Each row of a before or after table is a point. One or more steps were done to the points. Then noise was added and the rows were shuffled. The steps act on how far a point lies along the listed directions, d1 being the first. Write out the steps. A step turns or swaps two directions, mirrors them in a line or flattens them onto one, adds a multiple of one to another, or multiplies one. Angles are multiples of 10 degrees, from the lower direction toward the higher: turns from -170 to 170, lines from 10 to 170 but not 90. Use the fewest steps. Two steps may share a direction if one is a turn and the other turns, adds or multiplies; they go together, in the order done. Otherwise the lowest direction goes first.

Directions:
(1): [  7.9 -17.9]
(2): [17.9  7.9]
Before (12 x 2):
[[-6.6  0.8]
 [ 0.1  3.3]
 [ 5.2  1.6]
 [ 2.7 -4.9]
 [-1.3  1.2]
 [ 0.5 -4.7]
 [ 7.6 -1.6]
 [ 2.8  1.8]
 [ 6.1  1.9]
 [-8.4 -0.2]
 [-2.7  4.7]
 [ 5.2  4.4]]
After, 12 rows:
[[ -2.2  -0.1]
 [-20.9  -9.3]
 [ 17.7   7.4]
 [ -1.8  -0.8]
 [ 17.3   7.4]
 [  1.6   0.0]
 [ 17.0   7.5]
 [ 15.2   6.5]
 [-16.3  -7.3]
 [  3.7   1.5]
 [  8.5   3.8]
 [ -4.2  -2.0]]
Steps: multiply d1 by 0; multiply d2 by 3

Directions:
(1): [  3.5   3.6  23.6   0.6 -19.9  13.1]
(2): [  1.6  10.7   6.2   2.5 -10.0 -29.8]
(3): [28.7 -1.4 -4.8 17.3  0.4  1.3]
(4): [-14.2  17.1  -9.8  21.9  -5.7   7.0]
(5): [ -0.2 -12.3 -18.8  -5.2 -24.9  -0.4]
Before:
[[ 6.3  0.1  0.8  5.1 -0.9  8.5]
 [ 8.5 -8.9 -5.8  1.0  7.9  5.8]
 [-2.6  1.1 -0.4  0.0  5.5  6.3]
 [ 0.2 -2.7  0.2  3.0  7.8  4.6]
 [-4.5  2.7 -1.4  1.3  4.4 -0.7]
 [ 3.2 -6.2 -0.8 -8.3  3.5 -0.8]
 [ 4.5 -1.1 -7.3  4.4 -1.2 -1.8]
 [ 2.9  1.0 -1.8  0.4  6.1 -3.3]
 [ 7.2 -3.3 -3.5  1.1 -1.3 -6.0]
 [-3.8 -1.8 -3.2 -2.4  8.4  4.6]
 [ 5.6 -2.8 -2.6  4.2 -9.6  9.4]
 [ 6.2 -0.8 -4.1  7.2  2.2 -3.1]]
After:
[[  7.6  -4.8  -4.0   0.0   0.5  -4.2]
 [ -3.0   1.1   1.0  -1.7   3.5  -1.7]
 [  3.1   0.9  -1.1   0.5   5.9  -4.3]
 [ -4.3   3.6  -1.5   2.0   3.4  -1.4]
 [ -2.3   4.0   2.3   0.9   2.1   1.4]
 [  4.7  -6.1   2.1  -9.8   2.3  -4.3]
 [  5.3  -1.5  -1.5   5.1 -11.4   7.8]
 [  0.7   0.0   3.2   3.3   4.0  -0.8]
 [  4.3  -0.3  -7.3   4.9  -1.7  -2.2]
 [  6.6   2.1   2.1   5.7  -3.0   5.6]
 [ 10.4  -5.9   0.3   0.5   2.4  -3.3]
 [  6.2  -0.5  -4.5   7.4   2.0  -2.8]]
Steps: flatten d1 and d2 onto the line at 160 degrees; multiply d4 by 1.3

Directions:
(1): [  2.2  24.6  -3.6  11.7 -11.0  28.9   4.1   3.1  -3.1  -8.8 -16.6]
(2): [ -2.8  -5.2   1.8  -2.3  -6.9  21.8 -10.9  -0.9 -11.0  -7.4  35.3]
Before (8 x 11):
[[ -1.9  -1.5  -1.0   1.0   0.4   4.0  -2.3   1.6   0.8  -2.4   1.0]
 [  0.1 -10.5   1.6  -5.6   1.9 -10.4  -1.6  -2.0   1.0   4.8   6.6]
 [ -0.3  -6.1  -0.5  -2.4   4.0  -2.7  -3.8  -2.1  -0.4   0.2   1.8]
 [ -0.8 -10.7   4.0  -5.8   3.0  -5.3  -7.0  -0.6  -1.7   0.5  20.1]
 [  0.6   2.4   1.9   2.3   1.5   0.9   3.8  -0.2   2.7   0.3  -3.9]
 [ -2.0   0.8   0.8   2.5   0.3   8.4  -2.8   1.5  -2.3   0.0   6.2]
 [  2.7  -7.6   1.8  -3.8   3.2  -9.8   1.2  -3.3   3.8   3.1   3.2]
 [  0.3  11.4  -1.2   2.9  -1.5   9.6   1.3  -2.2  -1.4  -0.9  -4.5]]
After, 8 rows:
[[ -1.7   1.1   0.7  -1.4  -1.4   6.8  -4.2  -3.7  -3.3   0.4  12.8]
 [  1.6   1.7   0.2  -0.1   0.7  -7.3   4.7  -1.0   4.2   3.7 -15.2]
 [  1.2   0.1  -1.7   1.2   3.1  -0.9  -0.4  -1.0   0.5   0.0  -8.7]
 [  2.9  12.4   0.1   4.5   0.0   0.6   4.5   2.5   4.2  -0.5 -20.3]
 [  0.3  -2.8   2.5  -0.3   1.7   0.1   1.3  -1.3   0.7   0.7   4.6]
 [  3.6  -1.1   0.0   0.3   2.0  -8.6   3.9  -1.8   5.3   3.0  -9.6]
 [ -1.2   0.0  -0.5   2.1   0.6   3.9  -1.6   1.1   1.7  -2.0  -0.8]
 [ -1.0   4.0   0.6   3.9  -0.8   9.5  -0.9   2.1  -1.9   0.2   1.3]]
Steps: swap d1 and d2

Directions:
(1): [ 20.9  16.0 -17.3 -10.5  10.8  -6.0   4.2   7.6  -5.5  19.8   1.4  -0.6
   2.0  21.0   0.7 -10.1 -31.9  11.1]
(2): [ 12.6   3.8 -12.4  -9.4 -27.5   3.4  -7.8 -29.2  -9.4   5.3 -18.9  -6.4
  17.7   7.3  12.3  -6.3  16.0   4.6]
(3): [-15.3  14.7  16.0 -28.8 -15.9  -2.1  -0.5   3.3   7.5   3.5 -10.3   6.5
  -3.6  15.6 -10.6  32.0  -6.1  -0.1]
(4): [ -4.6 -16.6 -19.1 -15.5   4.1  14.9 -19.5  -4.6   2.0  -3.4  -8.6  31.5
 -22.9  -1.9  -8.4  -9.5  -0.1  12.0]
(5): [ -1.5  11.4   6.6  14.8 -22.4  24.4 -18.9  20.9   2.6  13.1   2.0  10.2
  15.9 -18.8   4.6  -1.6 -14.1   6.9]
(6): [-17.7  11.3 -14.3   6.7 -19.8  -4.9  20.0   1.8  21.1   5.6  18.5  17.9
  -4.0  15.6   8.4 -17.3  10.2  -8.0]
Before, 13 rows:
[[ -1.1  -2.6   4.3   7.2   7.8  -2.6   2.7   4.1   1.4  -2.9   5.2  -1.6
   -1.9  -3.2  -2.4  -1.6  -0.5  -0.7]
 [  3.4  -1.4   4.8   2.9  -0.8  -0.9   0.7  -6.9  -7.3  -1.8  -2.1  -8.5
    7.5  -1.1   1.9   4.0   3.5   0.5]
 [ -4.6   1.6   5.5   0.5   2.1  -0.7   0.4   5.2   4.7  -3.4   3.7   4.5
   -1.4  -2.5   0.8  -0.6   2.6  -2.8]
 [  6.4   0.2  -3.7  -6.7  -7.1  -1.4  -1.7 -11.5  -4.0   1.9  -4.3  -5.9
    6.5   3.9   2.2  -2.1   3.9  -0.3]
 [ -4.7  -1.7  -4.7   4.4  -7.1   2.2   2.1  -3.1   4.5  -2.3   3.9   7.4
   -0.9  -2.0   1.7  -4.2  10.0  -3.6]
 [  7.3  -7.4  -5.5   0.4   4.7   0.0  -2.9  -7.0  -2.4  -0.1  -2.2  -1.9
    2.0   1.2   3.0  -8.8   4.5   4.8]
 [ -5.9  -2.1  -3.7  -1.8   3.3   7.6  -4.4   4.3   2.5  -0.3   1.6   8.5
   -4.3  -5.0  -1.5  -6.9  -1.2  -0.4]
 [ -1.1  -2.2 -10.1  -1.7  -2.8   1.7  -2.5  -1.3   1.2   0.8   0.0  10.7
   -7.4   0.4   2.9  -9.3   3.5   3.4]
 [  4.2   4.3  -1.2  -3.1  -2.0   3.0  -3.3   3.9  -2.0   1.9  -2.6  -2.7
    6.5  -0.7   1.4   1.3  -4.7   1.2]
 [ -0.2  -0.3  -3.6   3.7   4.2  -3.1   1.4   3.5   3.3  -0.7   5.5  -2.8
    2.8   3.7  -0.3  -5.3  -1.2  -3.2]
 [ -5.8   0.6  -0.9  -0.7  -3.4   2.4  -1.1  -0.6   6.1  -0.3   1.7   9.1
    2.8   0.4   0.0  -2.9   2.7   0.2]
 [  1.0   7.1  -2.0   2.6  -3.4  -1.6   0.7   2.7   0.0   7.2   2.3   2.4
    0.1   0.9   5.6  -2.4  -4.9  -1.4]
 [  3.5   3.1   7.5  -9.8   7.8  -3.7  -1.9   5.6  -3.6   2.8  -2.5  -2.8
   -3.2   4.5  -7.2  13.2 -13.8   5.2]]
After:
[[ -2.7   3.4   3.9  -1.0   2.1  -4.3   1.9   6.5   4.0  -0.7   3.1  -5.2
    2.7   5.0  -2.9   5.1  -2.5  -4.3]
 [  8.0  -0.2   1.3  -2.0  -0.5   0.0  -2.4  -8.9 -10.5   0.3  -5.3  -8.1
    8.4   1.9   1.9   3.6  -0.8   3.9]
 [ -3.6   1.4  -3.9   2.8  -1.0   1.5   0.2  -0.5   5.7   0.2   4.1   9.7
    3.8   1.3   1.9  -7.6   1.3   0.6]
 [  2.1   2.9   0.2 -10.7  -5.6  -2.5   0.0  -6.8   0.1   3.9  -5.4  -2.8
    4.2  11.4   1.2   2.7   2.0   4.2]
 [ -7.6   1.4  -6.7  -5.1   1.7   7.2  -1.8   7.0   6.7   0.9   4.6  12.3
   -7.6  -0.2  -2.6  -8.1  -3.7  -0.8]
 [ -1.5   3.8   5.9   2.5  11.4  -5.3   4.1   9.3   3.3  -0.7   4.8  -1.5
   -3.4   1.9  -6.5   3.8  -9.2   0.9]
 [  3.3   6.5  -8.7   1.3  -5.6  -2.2   5.3  -1.1   2.3   4.8   5.2   3.6
    2.7   7.2   3.9  -5.8  -1.6  -2.2]
 [ -5.5 -12.5  11.9   6.1   9.8   1.5  -4.8   3.6  -1.0  -9.6   2.0   0.3
   -8.0 -12.7  -6.6   6.2   5.0   0.3]
 [ -0.1   1.8   2.5   1.9   8.0  -1.0   1.5   8.9   3.5  -1.3   7.3   4.2
   -1.9  -1.4   0.9  -5.8  -3.8  -1.3]
 [ -0.4  -3.5  -2.9  -4.9  -5.6   8.0  -9.9   0.1  -1.4  -2.8  -5.7   5.2
    2.0  -4.5   0.1   0.9   3.1   2.4]
 [ -4.6   2.7   3.3  -0.1  -5.0   0.9  -3.9  -0.9   0.3   3.3  -1.3   4.7
   -3.4  -3.0   3.0   3.6   0.9  -2.7]
 [  6.8   0.8  -3.0  -7.4 -13.6  -2.1  -2.9 -17.8  -5.6   1.9  -7.9 -10.2
   12.2   3.1   5.4  -0.8   9.6  -1.9]
 [ -4.6   5.8  -6.4  -3.7 -10.3  -2.0   3.5  -0.6   5.0   3.3   0.7   8.1
   -3.1   6.8   4.6  -5.0   4.7   0.3]]
Steps: turn d1 and d3 by 140 degrees; multiply d2 by 1.6; turn d4 and d6 by 40 degrees; add 1.5 times d5 to d4
